Rows are points. The last column is the point's height on a tilted bowl or saddle (a function of degree 2), plus a little noise. Count its main directions that bend up, bend down and stay straight.
In the rows, 128 means zero.

Points:
[[145 108 176 103]
 [114 141  82 103]
 [127 101 101 109]
 [114 103 203  74]
 [143 102 111 112]
 [129 118 141 114]
 [125 132  64  99]
 [146 110 134 115]
 [ 60  82  81  77]
 [146 121 106 116]
 [100 143 151 104]
 [  7 149 170   7]
 [168 123 118 119]
 [147  96 126 111]
 [138 146 162 121]]
Directions: 0 up, 2 down, 1 straight

Points (18 x 4):
[[ 58 141 103  78]
 [ 76 183 249  19]
 [141 139 151 130]
 [130 127 168 127]
 [118 186  95 124]
 [159 120 150 122]
 [206 165 133  94]
 [ 39 146 104  47]
 [162  68 133  84]
 [145 103 138 126]
 [162 100 166 104]
 [ 64 117 168 108]
 [134  92  87 115]
 [125  94 172 120]
 [141 161 163 115]
 [197 135 167  77]
 [ 99  66 124  89]
 [169 132  74 146]]
Directions: 0 up, 2 down, 1 straight

Points, 25 rows:
[[ 98 138 173 142 122]
 [111  97 113 141 129]
 [201 152  95  98 191]
 [165  86 181 119 168]
 [134 110 182 206 130]
 [ 76 124 162 102 133]
 [153 143  89 128 150]
 [119  93 204  43 199]
 [118 142  66 147 138]
 [121 147  29 134 161]
 [108 222 139 138 144]
 [158  98 126  96 166]
 [178 114 109 137 157]
 [181  82 138  94 185]
 [234 172 126 113 207]
 [ 96 156 130 110 134]
 [112  98 126  83 155]
 [ 99  87 102 123 137]
 [171 167 199  63 203]
 [123 229 118 139 153]
 [171 145 176  87 178]
 [122  82 156  42 193]
 [ 75 107 179 111 133]
 [112  45 122  64 187]
 [108  85 141 142 129]]
Directions: 4 up, 0 down, 0 straight

Points:
[[130  34  91 109 147]
 [114 151 207 106 108]
 [142 155 177 167  67]
 [127 126 151 195  87]
 [158 115 141 127  90]
 [ 37 118 127 189 165]
 [126 147  95 112 140]
 [107 133  85 183 149]
 [185 116  24  70 142]
 [ 34 171 184 108 171]
 [208 174 106  97  69]
 [201  87  96 127  90]
 [109 181 137 181  85]
 [134 124 106 168 126]
 [100 122 149  63 124]
 [157 116  63 131 153]
 [ 97 158 103 179 128]
 [125 137 141 112 115]
 [127 132  67 112 164]
 [164 115 202 103  57]
 [171 197 164 176  36]
 [178 140 140 136  74]]
Directions: 1 up, 1 down, 2 straight

Points (48 x 7):
[[152 157 194 141  76 139 165]
 [148  89 132  73 144 158 120]
 [115  77 196 108 196 133 181]
 [160 160  47  13 118 105  66]
 [106 117 129 125 217 128 140]
 [126 212 151 187  90  93 192]
 [ 81  96 137  71 147  92 101]
 [122 145 116 161 101 127 143]
 [113 126 137 159 109 166 172]
 [150 204 150 110 162 145 148]
 [ 86 164 105 148 157 209 164]
 [159 107 130  71 148  71  91]
 [183  41 141  88 102 131  86]
 [ 84  89  66 246  72 130 216]
 [195 168 118 138 145 113 158]
 [ 75 108 113 168  93 111 130]
 [127  42 164 107 154 131 164]
 [ 99  92 164 105 117 156 153]
 [122 132 138 154  35 124 133]
 [144 155 156 158 125 141 166]
 [ 90 145 144 132 169 179 152]
 [ 88  97 184 112 151  81  96]
 [150 152 171 158 148  69 118]
 [ 95 170  52 162 122 138 172]
 [249  40 153 126 140 168 161]
 [204  75 128 167  86 160 124]
 [153 125  35 117 170 116 151]
 [127  96 113 197 128 103 134]
 [172 142 142 103 144 164 131]
 [133  87 157 156 132 163 181]
 [ 29  94 115  70  74 110 152]
 [229 137 157 184 123 188 226]
 [ 48 170 170 109 189 127  86]
 [133 113 147 115 124 134 123]
 [138 101 117 144 117 113 113]
 [130 122 193 160 170 185 227]
 [152 110 137  97  45  88  53]
 [205  67 167 153 113 106  98]
 [144 129 135 137 186  70 117]
 [ 58 133  58 100 111  96 117]
 [ 91 109 131 195 119  84  99]
 [154 173  87 142 136  30 119]
 [140 183 118 164 144 175 189]
 [171 125  68  91 124 123  93]
 [ 95 209 104 136 162  77 120]
 [105 115 114 142  72 195 176]
 [124 126 200 112 124 137 153]
 [146 212  76 148 191  63 179]]
Directions: 4 up, 2 down, 0 straight

Points (48 x 7):
[[107 160 160 125  20 201 132]
 [108 120 132 160 178 118  90]
 [ 94  92 144  66  85 196 116]
 [159  67 118 194 136 108  54]
 [ 77 137 128 120 128 121 110]
 [157 135  96  75  82 188 147]
 [151 133 149 126 123 209 144]
 [154 129 116 129 100 143 140]
 [114  93 136 187 163 165  76]
 [ 93 123 103 133 160 113  99]
 [194 178 136 155 160 121 116]
 [210  75 148 152 129 140  84]
 [157 144 133  98  65 143 144]
 [213  73 117 133 206 119  27]
 [184  70  97 112 131 173 108]
 [116 203  91  70 104 156 104]
 [143 178  85 127 170 136  98]
 [ 66 162 122 102 109 110 103]
 [157 194 147  91 177  67  95]
 [ 78 134 183 123 131 157  99]
 [102  82 141 105  84  36  60]
 [ 92 126 178  94 166 192  92]
 [ 95 122 131 186 166 118  78]
 [136 151 154  65 150  89 104]
 [ 69 102 238 166 136 168  27]
 [121 155 149  50 112  40  84]
 [172 185 114  41 114  91  86]
 [140 122 117 183 101 107 108]
 [ 27  60 171  76 182 141  49]
 [ 42 120 137 137  89 178  85]
 [123 123  59 127 161 118  85]
 [161 156 133  93 154  83 108]
 [179 214  87 152  93  81 108]
 [205 153 164 150 180 170 100]
 [186 152 190 147 118  71 124]
 [186 157 148 140 159 126 120]
 [129 166 145  93 109  59 112]
 [ 35 160 181  49 109 106  58]
 [160 135  68 122 155  76  74]
 [190 102 135 180 151 224 104]
 [148  75  86  91 145 197 121]
 [150  77 119 115 120  56  72]
 [141  84 158  92  78 142 111]
 [125 148 114 125 145 132 123]
 [153 144 167 118 111  77 125]
 [149  53 182 160 110 147  67]
 [ 96 157 177 103 136  68 108]
 [181 121 101  68  47 191 143]]
Directions: 0 up, 4 down, 2 straight

Points, 39 rows:
[[173 128 161 171 131 139 135]
 [139 185 118 101  92 116 134]
 [137 135  62 175 128 123  78]
 [143 122 137 119  89  97 114]
 [147 173 143  93  81 145 138]
 [119 120  51 135 108 135  78]
 [ 22 148 138 146 164  18 249]
 [149 179  68 174 125  84 113]
 [123  65 151 177 145 112 132]
 [ 85  92 136 138  66  96 103]
 [141  87 135 144 146  99 123]
 [193 113 141  54  50 129 102]
 [122 117 136 151  86 127 106]
 [194 138 114  97  40  99 120]
 [138  95 139 102  41  86 103]
 [249  99 114 139 131 106 126]
 [153 144 143  99 151 128 110]
 [136 119 126 112 109 112 110]
 [ 97 104 122 146 123 140 117]
 [147 128 116 134 150 169 125]
 [125 181 156  78  84 112 146]
 [152 127 136 112 176  85 133]
 [128 172  77 101 190 143 130]
 [136  84  90  90 152 115 105]
 [ 59  60 121  88  23 152 140]
 [ 65 149  63 191 114  96  59]
 [217  93 103 134 156 103 113]
 [124 122 143  90 126  96 127]
 [137 100 119 126 116 115 102]
 [ 99 129 122 151 103 138 108]
 [137 143  52 176 151 152  95]
 [ 63 145  91 102 120 133 150]
 [147 130 146  34 128  88 100]
 [188 114 132  99 193  71 133]
 [ 77  83 128  78 209 108 216]
 [ 99 113 205 132 136 155 168]
 [154 132  82 166  84  60  80]
 [112 117 167 198  65  76  97]
 [157 122 122 169 120 128 104]]
Directions: 4 up, 2 down, 0 straight

Points:
[[ 94 101  92 153 118  82 127  96  97]
 [166  98 133 107 130 112 123 148 110]
 [192 115 192 113 165 122 143 125 120]
 [109 152 182 208  73  32 104  98 145]
 [ 92 171  73  72 189 138 141 122  33]
 [116 105 107 162  96  96  82 103 112]
 [190  94 131 127  84  89  48 150  77]
 [125 151 152 130  83 113 127 113 149]
 [119 140 110 157 143 122 106 159 109]
 [165 171 144  98 156  73 126  76 102]
 [151 142 165 108 166 179 206 124  76]
 [148  78 104 166 109 169  84 123  97]
 [ 99 135 143 118 112  91 108  93 136]
 [130 176  53 183 124 169 158 146  30]
 [137 163 116  93 125 125  95 118 117]
 [137 141 153 152 111 133  54 103 151]
 [195 119  66 102 100  62 140  84  38]
 [ 97 150  70  93 119 131 133 138  68]
 [181 106 194  92 106 112 102 118 128]
 [170 190  77 225 191 111  82  70  64]
 [ 85 153 140 125 137 157  61  77 136]
 [ 76 143  79 135 131 200  87 161  57]
 [148 104 154 149 181  94   7 131  88]
 [167 171 155 161 125  54 102 131 124]
 [ 91 151 106 172 148  94 183 139  81]
 [153 132 124 110 103  39 155 168  75]
 [ 66 118 180 109 122 101  91 134 138]
 [132 124 105  76 143 136 129 140  90]
 [150  45 168 108 137 114  91 145 127]
 [117 186 125 168 104 106  96  64 146]
 [165  93  96 107 132 119  43 124  84]
 [ 87 124 162  97 155 202 147 123  99]
 [131  81 121  86  97 138  68  80 112]
 [ 74 136 156 106  48 174  53 127 118]
 [105 130 207 132 191 160  84  93 155]
 [175 196 134 118 168  94 166  89  88]
 [132  60 141 149 103  60 141 165 107]
 [164 123 110 111 184 138 127 143  91]
 [102  74  89 100  75 166 111  89  90]
 [133 141 125 112 132 122 114 134 122]
 [139 130 195  36 115  58 230  99  42]
 [119 149 145 109  90  93  61 156 129]
 [121 129 108  97 153 123 152 126  94]
 [131 114  71 147 105  77  59  77  66]
 [126 156 202  85 117 150 116 144 144]
 [ 97  63 132 119 112 178  78  80 114]
 [155 118 109 123  99 164 162 128  90]
 [123 128 200  81 108 104 132  74 136]
 [114 103 151  96 108 115 106 128 133]
 [133 116  95 179  86 109 171 213  53]
 [ 43 140 112 160 119 129 154  94  96]
 [140 134 101 158 148 173 126 119  98]
 [119 117 115 147 117 204 151 140  79]
 [139 158 207 132  70 125  93 123 172]
 [114  98 127 212  81  91 112 146 107]
 [181  86 101  71  78 144  85 109  87]
 [105 110 155 158 153 139 115 154 128]
 [ 98 158  72 146  92  85 136 143  89]
 [ 95  74 168 181 177 139 113 107 123]
 [155  65  81 189 124 149 110 216  22]
 [133  77 106 176 128 114 119 128 102]
 [ 91  94 128 164 104 147 182 158  93]
 [110 143 222  66  91 136 158 123 124]
 [148 136 151  89 103 158 140 161 108]
 [161  90 103 103  78 169 165  95  86]
 [116 104 168 137 152 126  95 102 146]
 [ 53 128 108 166  57  94 124  64 106]
 [ 78 167 120 112 117 137 165 136 105]]
Directions: 1 up, 6 down, 1 straight

Points (69 x 9):
[[167 119 117  69 131 110 154 169 194]
 [ 91 170  82 100 150 124 105 116 140]
 [ 98 134 117  89 121 147 118 136 124]
 [108 136 137 105 121 108 140 117 108]
 [137  98 153 114 123 116 112 122 106]
 [109 157 130 131 121 114  67 191 125]
 [158 112 154 120 104 164 128 117 102]
 [111 184 146 166 179 122 124  97 156]
 [154 150 102 120 105 120 180 108 172]
 [107 109 101 169 153 159 117 159  99]
 [141 192 120 134 100 128 108 133 167]
 [161 158 104 145 113 155 109 131 183]
 [148 136 101 168  76 130  85 172 190]
 [155 132 141 163  81 142  77 167 119]
 [134 140 116 116 166 119 102 167 128]
 [168 126  81  92  64 122 114 129 234]
 [160 144 121 144  86 110 154 147 214]
 [ 83 116 123 111 120 133 158  87  66]
 [172 138 149 102  58 106 127 178 186]
 [145  82 101 142 157 187 140 150 121]
 [124 137 167 146  85  92 130 115 170]
 [133  93 113 161 127 166  89 133  91]
 [110 152 199 104 126  85 109 103 167]
 [136 158 119 137 169  70 158 137 136]
 [105 132 122 140 145 126 115  96 134]
 [ 97 107 139 114 146 137 158 115  83]
 [ 91  98 144 159 109  95  46 148 165]
 [104 150  95 108 125 127  96 130 154]
 [123 140 124 164 150 130 163  80 145]
 [139 168 143 155  89 124 182 151 226]
 [180 112 113 195 140 128 133 147 147]
 [161 102 101 146 157 242 125 130 204]
 [133 123 113  98 125  92 103 105 162]
 [ 73 117 123 103  91 106  80 143 169]
 [134 137 160 127 145 158 106 171 111]
 [165 139 100 173 178 114 109  98 163]
 [108 107 115 132 123 130  87 129 125]
 [ 80  88 164 108 126 108 152  77  59]
 [180 141 121 139 102 117 124  84 194]
 [131 152 129 136 144 104 113 124 146]
 [141 143 126 137 108 131 109 118 150]
 [153  90 105 141 119 143 118 153 122]
 [180 183 167 136 139 123 181 135 203]
 [157 123 178 155 177  58  99 162 197]
 [160 133 131  96 112  99 131 111 153]
 [136 119 186 136 119 126 109 130 118]
 [187 121 142 115  95 148 111 115 130]
 [ 75 131 189  75 163 172 131 161 138]
 [175 101 105 136 138 136 124 162 147]
 [116 166 164 126 135 139 140 158 122]
 [115 102 156 100 144 117 156 128  94]
 [125 148 102  91 107 150  72 129 183]
 [ 93 106 150 106  95 122 129 101  80]
 [135 140 143 134 116 113 108 179 139]
 [155  92 168 161 133  77 121 154 159]
 [ 88 114 101 128 169 164 135 115 102]
 [158 158 132 107 135 110 116 130 162]
 [120 123 135 163  77 170 154 121 182]
 [130  97 128  97 169 118 120 141 126]
 [167 125 170 136 118 125 167 149 168]
 [193  99 182 120 148 111 110 133 146]
 [139 111 116 149 103  98 108 167 161]
 [110 157 168 154 148 166 139 157 141]
 [168 107 116 138 184 127 156 184 150]
 [131 111 109 162 102 174 104 149 141]
 [118 146 146 106 140 169 138 110 123]
 [115 164  86 135 145 177 133 140 159]
 [137 139 196 131   7 132 145 175 184]
 [123 152 197  89 135 149 132 145 106]]
Directions: 5 up, 3 down, 0 straight
